Rows are points. Each copy is the shape, with its points in the same order, turned, moved and blurred by noise. Say if it was mirrored as well.

Shape (7 x 3)
[[ 0.75  0.12 -0.40]
 [-1.32 -0.55 -4.52]
 [-0.15 -1.31  0.88]
 [ 0.07 -1.88 -2.66]
 [ 0.82  4.44  0.74]
 [ 1.98 -1.31  0.68]
 [ 0.89 -1.39  3.14]]
Copy 1 (7 x 3)
[[ 0.48  0.22 -0.32]
 [ 3.45  3.35  1.94]
 [-0.70 -0.33  1.30]
 [ 2.74  0.87  1.72]
 [-1.56  2.34 -3.95]
 [ 0.57 -1.70 -0.08]
 [-1.91 -2.49  0.17]]
Copy 1 is: mirrored
Copy 2 (7 x 3)
[[ 1.28 -0.33  0.48]
 [ 1.94 -0.81 -4.28]
 [-0.29 -1.76  0.82]
 [ 1.70 -2.11 -1.87]
 [ 0.95  3.89  1.73]
 [ 1.89 -2.01  1.99]
 [-0.51 -2.03  3.20]]
Copy 2 is: only turned
Copy 3 (7 x 3)
[[ 1.78 -0.58 -1.51]
 [ 0.43 -3.37 -4.97]
 [-0.35 -1.11  0.25]
 [ 1.49 -3.49 -2.29]
 [ 2.72  3.47 -2.19]
 [ 2.53 -1.35  0.83]
 [ 0.60  0.03  2.40]]
Copy 3 is: only turned
Copy 4 (7 x 3)
[[-0.24 -0.61 -0.66]
 [ 4.58 -1.67 -0.79]
 [-0.51 -2.03  0.41]
 [ 2.23 -2.70 -1.29]
 [-0.78  3.66 -0.07]
 [-2.01 -2.05 -1.27]
 [-3.46 -1.61  1.26]]
Copy 4 is: mirrored

Shape (10 x 6)
[[-1.08  1.30 -2.68 -2.61  1.82  2.90]
 [-2.92  0.33 -0.55  1.29  0.29  0.35]
 [ 0.46  0.70  0.59  1.92  1.33 -2.34]
 [-3.35  1.47  1.81  0.22  0.98 -0.93]
 [ 1.49  0.27 -2.80 -2.31 -1.62  3.25]
 [ 1.96 -3.52  2.17  0.30 -0.38 -1.80]
 [-0.95  0.53  1.09 -0.64  0.72 -0.44]
 [ 3.41 -4.34  1.25  1.79 -1.10 -0.11]
 [-0.83 -1.19  0.19  0.44  2.30  0.29]
 [ 3.69 -5.32 -2.36 -1.14 -2.48 -1.99]]
Copy 1 (10 x 6)
[[-3.01  2.21 -1.39 -2.40  1.90  1.51]
 [-2.13  0.09  0.89  1.91  1.37 -0.61]
 [ 2.39  0.03  0.19  1.66  1.79 -1.37]
 [-1.17  0.84  2.77  0.88  1.99 -2.53]
 [-1.58  2.28 -2.53 -1.61 -2.13  2.22]
 [ 3.33 -2.87  1.02 -0.43 -1.73 -0.56]
 [ 0.03  0.60  1.16 -0.43  0.70 -1.38]
 [ 3.78 -3.07  0.40  0.74 -2.73  1.85]
 [ 0.08 -1.17  0.94 -0.18  1.89  0.58]
 [ 2.47 -3.94 -4.05 -1.05 -4.02  0.08]]
Copy 1 is: only turned
Copy 2 (10 x 6)
[[-0.69  0.77  1.58 -0.89  1.37  5.36]
 [-3.04 -0.53  0.57  1.90  0.49  0.77]
 [ 0.00  0.64 -0.88  2.24  2.20 -1.95]
 [-3.66  1.76  1.79  1.80  2.19 -0.65]
 [ 1.75  0.43  0.70  0.46 -2.48  4.54]
 [ 2.58 -1.13  2.39  1.69 -0.19 -2.78]
 [-1.48  1.03  2.51  0.81  0.97  0.17]
 [ 4.29 -2.33  1.78  3.40 -1.25 -2.16]
 [-0.40 -1.22  1.70  1.15  2.50  0.94]
 [ 5.56 -3.53  0.23 -0.76 -3.08 -1.83]]
Copy 2 is: only turned

Shape (14 x 9)
[[ 3.09 -0.62  0.06 -1.08 -1.55 -3.11  1.86  1.32  0.49]
 [ 0.84 -0.16  0.33  0.23 -3.31  0.88  1.47  0.61  0.86]
 [ 0.55 -1.31 -0.96 -2.41 -2.73  3.28  2.53 -1.49  0.96]
 [ 1.86 -0.32  0.83 -2.43 -2.53  0.83  0.58  0.86 -0.01]
 [ 2.49  0.25  1.62 -3.33 -1.88 -0.32 -0.16  0.02  0.53]
 [-2.70 -1.15 -0.18 -1.08  0.09  2.41  0.84  3.37 -1.43]
 [-0.12  2.47  0.36 -0.57  0.70 -0.97  0.72 -1.36  1.76]
 [ 1.60  3.10 -2.24  3.57 -0.09 -0.22 -2.83 -1.12  0.29]
 [-3.05 -2.41 -1.45  1.15 -1.73  3.10 -1.07  0.64 -1.65]
 [ 0.08  1.92  3.40  0.92 -0.43 -2.59  1.50 -0.94 -1.46]
 [ 0.61  2.95 -3.76  2.88 -0.80 -3.79 -2.92  0.21  1.56]
 [-2.28 -0.94 -1.26  0.82  2.15  3.75  1.47  2.20 -3.78]
 [-3.19 -0.78 -4.73  1.10  1.69  0.64 -1.28 -1.12 -3.26]
 [ 1.52  0.42 -1.60  2.70  2.47 -2.48 -2.74 -1.32  2.39]]
Copy 1 (14 x 9)
[[ 2.21 -0.90  1.60 -1.92 -2.19 -1.57  2.80  2.46  0.46]
 [ 0.80 -1.03 -0.21  0.77 -2.54  1.39  1.55  1.14 -1.48]
 [ 0.36 -0.53 -0.96 -1.16 -0.11  3.61  2.78 -0.77 -2.15]
 [ 1.81  0.73  1.56 -1.26 -1.60  1.94  1.27  1.32 -1.22]
 [ 1.98  0.64  2.63 -1.92 -1.03  1.36  0.79  0.09  0.04]
 [-2.53  1.42 -0.25 -0.25  0.23  1.87 -0.36  4.49 -2.93]
 [-0.49  1.61 -0.22  0.65 -0.18 -1.11  1.62 -0.65  1.67]
 [ 2.95  2.10 -3.39  3.14 -0.28 -3.36 -1.15  0.26 -0.42]
 [-1.68 -0.97 -2.86  0.43  0.47  1.70 -2.50  3.02 -4.35]
 [-1.70  0.09  2.60  0.46 -1.64 -3.53  0.53 -0.54 -0.41]
 [ 2.41  1.64 -4.32  1.25 -2.97 -4.30 -0.95  2.16  1.66]
 [-2.33  1.72 -1.09  0.67  2.76 -0.03  0.47  3.99 -5.55]
 [-1.37  1.10 -5.46 -1.37  2.14 -2.73 -1.15  2.03 -3.72]
 [ 2.53  0.15 -2.59  1.34  1.79 -4.19  0.16  1.41  2.83]]
Copy 1 is: only turned
Copy 2 (14 x 9)
[[-2.03 -1.19  3.39  0.00 -0.61 -1.78  1.28 -2.76  2.82]
 [-1.00  0.37  1.86  0.91 -3.84  1.14  0.61  0.20  1.83]
 [-0.90 -0.75 -0.10 -0.27 -3.18  4.37 -0.81 -1.36  2.69]
 [-0.94  0.42  2.86 -0.59 -2.33  1.24 -1.72 -0.72  1.77]
 [-0.57  0.75  2.91 -1.06 -1.25  0.67 -2.36 -2.69  2.56]
 [-1.48 -0.16 -0.48 -2.83 -0.53  1.71  0.81  3.51  0.03]
 [-0.24  1.88 -1.04  0.69  0.28 -0.12  0.53 -3.42  2.21]
 [-2.45  1.78 -0.43  5.67  1.22 -0.39  0.75 -1.88 -0.79]
 [-1.20 -1.68 -1.60  0.26 -2.14  2.62 -0.73  2.96 -1.73]
 [ 0.74  1.03  1.00 -0.53 -1.28 -2.37  1.22 -3.92 -1.43]
 [-4.80  0.56 -1.66  5.26  0.50 -3.09  1.20 -1.83  1.70]
 [-1.21 -0.73 -0.84 -2.23  0.81  3.14  1.89  1.58 -2.65]
 [-4.64 -2.68 -3.36  0.29  2.35  2.13  0.62  0.16 -2.27]
 [-0.84 -1.15 -1.16  5.00  4.07 -1.84  0.21 -2.28  1.70]]
Copy 2 is: mirrored

Shape (18 x 12)
[[-2.46  0.33  0.13 -1.61  0.30 -1.57 -0.69 -1.08  0.46 -1.65 -2.25 -0.18]
 [ 1.39 -1.85  2.67  3.04  3.03  2.11  0.91 -1.97  2.50 -2.81 -0.11  0.76]
 [-0.11  1.53 -2.62  0.21  2.68  1.09  0.75 -2.45 -2.29 -1.68 -0.43 -1.41]
 [ 2.62  0.74  1.04 -1.45 -1.04 -2.51  2.21  3.47 -1.29  2.11  1.18 -2.46]
 [ 1.78  1.33 -2.42 -2.76  2.94  2.40 -2.48  2.22  3.58  1.19 -0.01 -1.40]
 [ 1.16  0.47  0.10  2.16  3.24 -2.91 -2.87 -0.84  1.49  3.08 -1.59  2.36]
 [ 3.16 -0.50 -2.12 -1.03 -0.35 -0.94 -0.25 -0.36 -2.26 -1.25  1.54 -0.71]
 [ 1.28  0.12  1.67 -0.09  0.89  2.60 -2.89  2.59 -0.61  1.10 -2.86 -0.99]
 [-1.28 -3.88 -0.16 -1.68 -1.26  1.14 -1.77  3.52  3.24  2.29  1.65  0.18]
 [-0.67  1.90 -1.59  2.88  1.95 -2.97 -3.00 -1.06 -0.31  3.11  0.32  2.71]
 [ 2.78 -0.78  1.35 -2.57  2.93  1.74  0.96  2.60 -2.56 -0.59  1.93  2.57]
 [ 2.28  1.00  1.83 -1.39 -1.25 -0.02  0.44  1.82 -1.65  0.33 -2.15  0.40]
 [-0.91 -2.93  2.68 -2.46  3.70 -2.39  1.10  0.83 -2.20 -2.26  0.07  1.31]
 [-0.40  0.51  2.60  0.61 -2.03 -2.40  2.65  0.90  2.89  2.60  2.32 -1.90]
 [ 1.26  1.70  2.27 -2.28  2.04 -1.18 -1.60 -1.88 -2.43 -0.28  0.43 -0.41]
 [ 1.25 -4.46  2.24 -1.23  0.77 -2.16  3.54 -0.43 -0.32  2.22  0.61  1.45]
 [ 1.17  1.31  2.27 -2.27  0.53  0.80 -1.00  2.04 -2.32 -3.39 -0.82 -2.85]
 [-1.77  0.29  0.72  2.88  0.02  0.50 -0.97 -1.37  2.85  1.90 -2.58 -2.74]]
Copy 1 (18 x 12)
[[-1.77  0.78 -1.19 -1.05  0.05 -0.34 -0.62 -1.10  1.36 -1.72 -3.00  0.60]
 [ 1.97 -1.39  2.72  3.39  1.50  2.86  1.26 -2.68  4.14 -0.29 -2.00 -1.21]
 [ 0.62  1.09 -2.85  2.65 -0.06  3.08  0.85 -0.02 -0.06 -4.20 -1.10 -0.45]
 [ 1.95  0.64  0.37 -1.88 -0.01 -3.39 -1.31  3.06  0.38 -1.44  3.09 -3.08]
 [ 0.47 -0.35 -4.76  0.27 -1.19  2.17 -3.05  0.23  4.03  0.88  2.16  0.10]
 [ 1.21  0.54 -1.66  4.04  1.48 -2.53 -2.90 -3.16 -0.24  1.65 -1.04  0.07]
 [ 2.28 -0.92 -0.62 -0.52 -2.09 -0.33 -0.32 -0.57 -0.99 -4.15  0.91 -2.03]
 [ 1.32  0.08  0.72 -0.12  0.75  2.23 -4.76  1.55  0.48  1.18 -0.10  0.34]
 [-2.16 -4.95  0.18 -0.33 -2.49 -1.25 -1.86  1.88  2.93  2.54  1.23  0.09]
 [-0.61  0.85 -1.71  4.88  0.24 -3.04 -2.10 -2.62 -1.98 -0.16  0.17  0.24]
 [ 1.94 -2.56  0.38 -1.19  3.41  1.17 -0.24 -0.52  0.07 -1.86  3.93  0.50]
 [ 2.29  1.22  1.77 -2.58  0.39  0.06 -1.33  1.39 -0.95  0.57  0.46  0.34]
 [ 0.26 -3.43  0.16 -1.91  4.59 -1.19 -0.18 -1.37  1.17 -3.50 -1.17 -1.01]
 [-0.64  1.08  1.76  0.81 -1.40 -4.63  1.04  2.65  3.19 -0.05  0.74 -1.83]
 [ 2.37  1.46  0.01  0.13  1.99 -0.99 -2.88 -1.16  1.28 -4.49 -0.10  1.82]
 [ 3.48 -3.64  1.19 -0.37  1.77 -4.35  1.99  1.08  0.99 -0.42 -0.85 -0.27]
 [ 0.22  1.49  1.62 -3.33  1.01  2.42 -2.70  1.02  1.22 -3.98  0.17 -1.16]
 [-0.52  1.31  0.40  3.68 -1.24 -0.32 -2.40  2.04  2.67  1.66 -3.87 -0.98]]
Copy 1 is: mirrored
Copy 2 (18 x 12)
[[-2.32 -0.03 -0.02 -2.16 -0.83 -0.59 -1.03  0.00 -1.75 -0.85  0.47  0.49]
 [-0.18  0.98  3.02  1.63  3.01 -3.78  1.67 -2.43 -1.35  3.18  1.50 -0.57]
 [-0.39 -0.03 -1.80  1.82  2.00  0.31 -0.84 -1.59 -2.41 -1.70  1.04 -2.92]
 [ 4.23  2.05  2.04 -0.79 -2.51  0.60 -0.11  1.92  2.48 -2.24  0.61 -2.66]
 [ 0.53  3.28  1.34 -0.89  1.57  3.82 -4.55  0.41 -0.89  3.16  2.58 -2.24]
 [ 1.51  0.75  1.54  1.72  1.61 -2.48 -4.38  2.83 -1.46  0.89 -0.91  2.18]
 [ 3.92 -0.11 -2.11  0.14 -0.71 -0.20 -0.52 -0.23 -0.69 -0.64  3.05 -1.87]
 [ 0.97  1.06  3.92  0.13 -1.63  1.48 -1.89  1.19 -3.88  2.46  0.26 -2.59]
 [ 0.10 -1.94  3.81 -1.49 -1.97  1.65 -2.48  1.70  2.96  4.22  3.38 -0.94]
 [ 0.31 -0.57 -0.31  4.25  0.41 -1.30 -4.33  3.68 -0.68 -0.40 -0.16  2.34]
 [ 3.55  0.14  3.87  0.49  1.87  1.74  1.01  1.25 -1.91 -0.93  5.25 -1.26]
 [ 2.73  0.76  2.13 -1.22 -1.83  1.45  1.06  1.45 -2.45 -0.56  0.05 -0.49]
 [-0.03 -0.91  3.46 -2.33  1.52 -2.66  0.57  0.70 -1.46 -3.21  4.77 -0.59]
 [ 0.80  1.52  2.76  0.42 -2.33 -0.62  0.50  0.33  5.44 -0.18 -0.88  0.23]
 [ 1.87  1.27  1.58  0.59 -0.63 -0.27 -1.76 -1.76 -2.90 -3.03  2.05  0.64]
 [ 3.72 -2.97  3.97 -1.80  1.58 -2.00  0.61  0.14  2.38 -1.13  1.18  0.18]
 [ 0.74  3.05  1.95 -0.99 -2.65  0.33  0.75 -1.21 -3.26 -1.10  3.32 -3.11]
 [-2.46  0.35  1.62  1.13 -1.10 -1.24 -2.07 -0.76  0.16  2.60 -3.54 -1.43]]
Copy 2 is: mirrored
Copy 3 (18 x 12)
[[-0.66  1.10  2.45 -1.00  2.52 -1.54 -0.12 -1.48  0.72 -0.77 -0.71  2.47]
 [ 2.79  0.07 -0.24  0.84  4.72  3.17  4.49 -1.11  3.13 -1.44  1.02  0.97]
 [ 0.51  3.08 -1.71 -1.93  2.91 -0.36  0.50 -0.95 -1.32 -1.56  1.17 -0.61]
 [ 2.27 -3.68  1.10 -2.24 -2.10 -1.87  0.88  1.56 -1.55  1.38 -0.24 -1.76]
 [-0.43  0.49 -1.56 -4.52  1.14  1.01 -1.50  0.63  4.95  2.89  1.07 -0.98]
 [ 2.61 -0.65  0.45  3.03  3.84 -0.34 -2.15 -1.72  1.53  4.31  1.73  0.82]
 [ 3.63  0.85 -1.19 -2.18 -1.61 -0.82  0.20 -1.00 -0.12 -0.89  2.06  0.58]
 [ 1.72  0.31  1.44 -1.26  0.89  3.53 -1.81  3.04  1.58  1.18 -1.20  1.17]
 [-1.88 -4.96 -0.76 -2.28 -1.68  1.99 -0.82  0.13  3.61  0.78  1.14  3.26]
 [ 0.29  0.35 -1.26  3.66  2.45 -0.99 -2.18 -1.03 -0.38  3.87  3.20  1.65]
 [ 3.49 -0.46 -1.42 -4.51  0.79  0.54  2.61  2.25 -0.31  2.48  1.66  3.10]
 [ 3.06  0.76  1.44 -1.44 -1.31  0.08  0.36  1.15 -0.32  1.51 -1.66  1.23]
 [ 3.22 -2.41  1.45 -3.53  4.30 -1.74  2.00  1.07 -1.10 -0.41  1.14  4.44]
 [-0.98 -4.96  2.14  0.86 -0.56 -0.23  3.24 -1.04 -0.13  1.35  0.79 -1.97]
 [ 2.66  2.16  2.84 -1.95  1.35  0.13  0.10 -0.53 -1.17  1.11  3.00  0.52]
 [ 3.02 -4.65 -0.13 -2.15  1.70  0.54  3.01 -2.73 -1.10  1.47 -0.80  2.51]
 [ 2.27  2.04  3.13 -3.77 -0.03 -0.03  0.78  3.45  0.41 -2.08  0.99  0.54]
 [-1.90 -0.85  1.49  2.72  2.78  3.14 -0.76 -1.34  1.29 -0.35 -1.01 -1.55]]
Copy 3 is: only turned
